Each row is a point. Each copy is the shape, with its points in the same order, stretched, turned, moved and blurred by noise. Say if it was mirrored as well.
In the rows, zero is written as 128.

Shape, 5 rows:
[[133 152]
 [165 149]
 [135 103]
 [ 91  79]
 [159 151]]
Copy 1, 5 rows:
[[137  92]
 [175  96]
 [137 155]
 [ 83 177]
 [172  98]]
Copy 1 is: mirrored
Copy 2 (5 x 2):
[[143 145]
 [180 133]
 [133 102]
 [ 78  82]
 [170 140]]
Copy 2 is: only turned

Shape (9 x 3):
[[146 112 116]
 [134  77  79]
 [107 131 146]
 [179 150 132]
 [138 156  94]
 [168 165 127]
 [ 88  87 117]
 [193 163 139]
 [ 84 105 103]]
Copy 1:
[[172 118 136]
 [220 123 102]
 [125 158 124]
 [140  87 174]
 [143  87 118]
 [125  83 164]
 [178 175  90]
 [129  76 193]
 [165 158  76]]
Copy 1 is: mirrored
Copy 2:
[[141 136 121]
 [181 129 103]
 [109 100 125]
 [110 163 127]
 [116 142  90]
 [ 98 159 117]
 [153  84 115]
 [ 99 175 133]
 [144  89  99]]
Copy 2 is: only turned

Shape, 9 rows:
[[104 144 152 192]
 [119 107 131 150]
 [114 160 135 104]
 [164 158 135 106]
 [118 123  92 111]
 [120  29 109 108]
 [129 151 184 109]
 [ 94 155 143 104]
 [ 93 126 123  97]]
Copy 1, 9 rows:
[[ 99 134  99  41]
 [120 120  91  93]
 [120 127 164 146]
 [158 107 161 134]
 [132 148 119 150]
 [125  77  54 149]
 [107  69 174 113]
 [101 129 162 146]
 [105 127 140 167]]
Copy 1 is: mirrored
Copy 2 (9 x 4):
[[179  63 165 134]
 [164  95 107 124]
 [118 158 143 131]
 [133 141 144  84]
 [159 160  84 135]
 [151 116  26 134]
 [ 92 116 172 105]
 [107 155 146 150]
 [119 164 105 153]]
Copy 2 is: only turned
Copy 3:
[[ 86 167 120 211]
 [119 124 127 165]
 [113 178 120 110]
 [161 181  86 115]
 [121 117 116 104]
 [158  55 157 134]
 [139 212 130 146]
 [101 184 135 115]
 [103 142 141 110]]
Copy 3 is: only turned
Copy 4, 9 rows:
[[188 158 146 169]
 [131 121 141 145]
 [122 154  82 150]
 [139 140  71 111]
 [103  95  99 156]
 [ 46  68 160 122]
 [134 191  99 119]
 [119 161  92 161]
 [ 92 138 102 162]]
Copy 4 is: only turned

Shape, 12 rows:
[[111 100 142 123  85 141]
 [106 166 127 120 143  89]
 [174 159 114 136 143  86]
 [133 121 162 102 145 127]
 [121 132 170 113 110 105]
 [131 112 118 116 143 109]
 [144 151 161  89 136 139]
 [154 114 126 109 169  93]
 [ 83 139 188 184 103 148]
 [ 64 141 184 195 116 154]
 [ 83 148 168 181  95 180]
 [134 163 108 108 162 109]]
Copy 1 (12 x 6):
[[138  96 132 112  82 114]
 [113 150 141 158 149 108]
 [151 115  95 134 195 126]
 [141 129 130 132 144 156]
 [156 103 158 135 120 123]
 [136 140 120 117 141 127]
 [143 124 107 159 149 170]
 [152 150 122 112 175 143]
 [ 94  66 190 118 104 123]
 [ 72  78 197 122 109 123]
 [ 78  68 156 130  91 133]
 [110 164 102 159 177 136]]
Copy 1 is: only turned
Copy 2 (12 x 6):
[[162  87  97 128 148 171]
 [109 139 162  81 115 103]
 [106 147 162 135  62 105]
 [175 107 155 142 122 109]
 [167  77 150 118 111 125]
 [119 123 131 138 124 114]
 [195 125 159 130  92 104]
 [116 126 154 152 103  85]
 [172  91 167 118 162 209]
 [163 103 172 110 180 212]
 [185 121 139 114 160 224]
 [115 172 153 106 100  94]]
Copy 2 is: only turned
Copy 3, 12 rows:
[[ 74 135 101 118 146 166]
 [133 157 143  90 136  81]
 [175 141 132 105 109 118]
 [106 103 149 103 154 138]
 [104 148 137  93 162 148]
 [123 115 112 102 141 118]
 [103 109 168 107 124 144]
 [151 101 123  89 143 113]
 [ 82 160 152 165 202 156]
 [ 81 154 157 174 217 132]
 [ 70 149 152 183 171 148]
 [140 124 143 102 104  82]]
Copy 3 is: mirrored
Copy 4:
[[ 91 105 130 137  95 172]
 [115 103 120  84 183 101]
 [123 117 101 127 148  39]
 [159  87 136  97 108 125]
 [106  63 132 105 117 129]
 [153 108 113 132 148 124]
 [142  98 118  65  87 110]
 [181  94 110 131 151  88]
 [ 57 119 222 119  96 146]
 [ 58 138 243 116 110 159]
 [ 47 159 216 107  80 158]
 [150 133 102  85 165  86]]
Copy 4 is: only turned

Shape (14 x 8):
[[175 107 193 174  81 156 106 122]
 [126 120 115  82 133 151  94 112]
 [150  76 128 183  97 169 110 142]
 [ 86  73  98 106 106 125 118 138]
 [111 133 184 118 157 106 102  94]
 [169 161 101  93 126  93  68 101]
 [155 134 142 162 104  96 149  69]
 [145  66 178 147 155  86 142  70]
 [123 147 111 108  83 115 162 145]
 [ 88  78 150 133 135 128 158 152]
 [ 78 165 122  87 173 122  77 161]
 [168 104 181 167  97 168 122  99]
 [111 139 124 119 155 136 139 126]
 [ 83  95 145 149 119 121 137  96]]
Copy 1 (14 x 8):
[[160 156  63 149 155  84 117 164]
 [115 103 148 123 149 119 115 156]
 [108 172 120 164 113  84 114 152]
 [ 59 104 154 137  94  98 128 103]
 [148  75  95  94 156 127 190 176]
 [ 91  96  97 115 191 177 126 160]
 [110 101  81 163 184 109 194 153]
 [118 118 100 105 191  74 246 176]
 [104 112 135 186 115 114 114  69]
 [120 125 156 142  83  79 167 104]
 [125  79 150 100  85 184 125 138]
 [159 147  88 154 164  72 135 177]
 [133 108 157 145 118 123 161 138]
 [ 97  84 118 141 111  93 186 141]]
Copy 1 is: mirrored
Copy 2:
[[ 69  93 210 128 143 129 131 112]
 [ 90 101 102 137 167 127  87 127]
 [ 31 120 160 124 131 144 121 102]
 [ 90 153 109 128 165 138  83  93]
 [191  89 138 112 155 105 117 107]
 [115  76 119 193 158 160 103 124]
 [146 113 159  93 146 171 113 140]
 [162  94 179  92 127 145  72  90]
 [133 174 133 135 146 139 105 140]
 [141 164 135  97 120 105 106  96]
 [176 118  62 154 150  88 145 101]
 [ 68  94 189 107 148 132 108 128]
 [152 131  88 108 138 111 117 131]
 [143 142 130  69 160 138 110 104]]
Copy 2 is: only turned

Shape (12 x 9):
[[ 68 141 119 154 115 127 174  92 149]
 [165 130  95 100 146 104  92  89 116]
 [145 141 114  91 101 115  98  94  78]
 [ 64 137  74 147 135  98 101 157  84]
 [ 61 131  90  99 125 106 163 163 144]
 [157 163 151 150 205 100 111 126 144]
 [142 157 140 125 108 110 147 119 151]
 [115 109  98 155 104 111 173 132  77]
 [157  67 149 176 132  67  98 174 148]
 [129 150 161 166 112  72  78 114 105]
 [159 147  86 166 173 173 113 143  98]
 [161 101 159 144 135 168 134 135  82]]
Copy 1 (12 x 9):
[[ 63 124 113 161 110 176 137 112  97]
 [157 126 179 103 105 103 127  92 113]
 [176 127 187 134 107 132 156 124 107]
 [122 129 113 106 147 132 124 173  26]
 [109 123 117 113 121 195 107 192  96]
 [ 93 175 151  52 134  85 151 103 123]
 [103 145 167 125 100 129 150 151 154]
 [154 108  83 148 118 125 149 149  92]
 [123  98 131  91 192  47 150 190 159]
 [103 119 177 108 140  85 202 145 106]
 [152 200 109 119 125  70 101 125  78]
 [175 170 129 152 167  99 154 121 141]]
Copy 1 is: only turned
Copy 2 (12 x 9):
[[ 98  83  75  93 127 146 169 101  92]
 [143 180 131 113 142 108 115 105 132]
 [141 154 167  88 134  90 128 121 109]
 [144  77 103  88 155  93  88 155  84]
 [115  65  82  76 156 125 146 157 149]
 [147 129 104 200 172 139 149 107 120]
 [138 116 105 134 121 125 165  96 142]
 [139  68 143  69 152 133 114  75 112]
 [120  93 127 177 130 124  40  72 183]
 [119 113 133 162 125  73  99  92  92]
 [202 116 128 128 136 185 117 128  90]
 [133 103 182 127 132 180 113 106 111]]
Copy 2 is: only turned
